Every row gives one point. The points of each table are mixes of a few directions, plus a little noise. Count the directions of each table, and those that both share. Where both have some left over, give the other angles between the two spaces (their principal angles), to ten degrees, smallest first.

First (7 x 2)
5 1
-66 -7
-52 -5
40 4
65 7
-42 -4
49 6
Second (4 x 2)
56 6
-46 -5
42 4
-52 -6
Directions: first 1, second 1, shared 1

First (5 x 4)
-18 53 46 -8
54 -31 3 16
14 -53 -25 0
-9 1 -73 20
-41 30 50 -27
Second (6 x 4)
-42 38 43 -17
72 -19 28 69
-27 10 -3 -23
35 -12 8 32
-45 13 -16 -43
7 -30 -59 -18
Directions: first 3, second 2, shared 1; angles 30

First (10 x 8)
38 20 4 -20 12 -41 -40 14
-49 -3 -13 6 -6 -6 26 4
-42 -27 -13 -10 16 -27 10 6
-18 -52 -15 -6 44 40 -8 3
31 61 2 3 -17 -8 -22 14
-55 -2 -35 -4 35 8 -7 29
29 42 40 66 -102 99 78 -57
1 -92 7 -25 46 -12 -7 -14
7 -18 -4 -11 25 0 -18 6
58 71 28 2 -52 -52 -11 -4
Second (9 x 8)
-9 -61 -2 38 -24 16 75 56
1 57 -1 -48 39 -17 -64 -43
-14 -56 -30 34 1 -13 7 77
-2 -18 33 -1 -20 38 108 -9
-6 24 -6 -32 33 -12 -29 -8
5 23 -2 -10 7 -9 -39 -20
21 27 36 4 -40 26 24 -66
14 34 15 -8 -13 4 -23 -50
-10 -31 -43 23 17 -33 -59 65
Directions: first 4, second 3, shared 1; angles 50, 90

First (11 x 11)
7 0 9 4 -4 -2 -3 2 7 -1 -6
108 -13 129 56 -52 -32 -40 10 94 -15 -87
-41 5 -50 -21 21 11 15 -5 -36 6 34
-56 7 -68 -29 26 17 20 -6 -49 7 45
-3 0 -3 -1 1 2 1 0 -3 0 1
-41 4 -49 -22 19 13 15 -5 -36 6 33
-47 6 -56 -24 23 14 18 -5 -41 6 38
92 -12 110 48 -44 -27 -34 10 80 -13 -75
-6 0 -5 -2 2 3 2 0 -4 1 4
32 -4 39 16 -16 -9 -12 4 27 -5 -26
-48 7 -56 -24 23 14 17 -5 -41 7 37
Second (8 x 11)
-38 -27 -52 34 31 30 6 -4 41 -16 -23
-16 -17 -25 51 52 20 -22 18 43 -13 -43
54 43 78 -77 -73 -49 8 -10 -79 27 58
-40 -28 -55 24 19 32 15 -12 34 -14 -13
23 19 33 -38 -35 -22 6 -7 -38 12 29
21 7 23 39 44 -6 -40 34 21 -1 -41
-33 -24 -46 26 21 25 9 -7 32 -12 -16
29 25 43 -59 -58 -30 16 -15 -55 17 48
Directions: first 1, second 2, shared 0; angles 50

First (9 x 14)
-51 10 -23 -7 7 -50 -75 45 42 52 23 -14 23 -6
-3 7 3 18 12 -6 -34 43 4 -16 -10 14 2 59
-52 9 -26 -12 5 -51 -71 37 43 62 26 -18 23 -20
51 -12 21 -3 -14 50 89 -61 -41 -46 -18 7 -22 -18
-16 9 -4 16 14 -16 -51 50 14 2 -4 11 8 48
41 -10 16 3 -7 40 64 -43 -35 -40 -17 9 -19 -6
18 -18 2 -34 -25 24 89 -98 -17 13 15 -27 -12 -111
-35 6 -16 -8 2 -34 -43 20 29 39 17 -12 16 -16
44 -1 26 27 9 40 31 6 -37 -68 -34 32 -19 72
Second (9 x 14)
8 -4 3 -8 -6 9 23 -23 -7 -1 2 -5 -5 -22
30 -16 8 -24 -24 32 90 -89 -24 -3 5 -17 -17 -85
-3 2 -1 2 2 -3 -6 7 2 0 -1 0 2 6
0 -1 0 -1 0 2 1 -3 0 -1 -1 0 -1 -2
-6 4 -1 5 5 -8 -17 18 5 2 0 3 4 17
-31 18 -9 26 24 -34 -95 93 26 5 -6 17 19 90
12 -8 4 -10 -9 12 36 -36 -10 -2 2 -7 -7 -35
28 -17 11 -24 -25 34 95 -94 -28 -6 6 -17 -17 -92
-42 24 -12 35 33 -46 -129 126 35 6 -9 25 25 121
Directions: first 2, second 1, shared 1
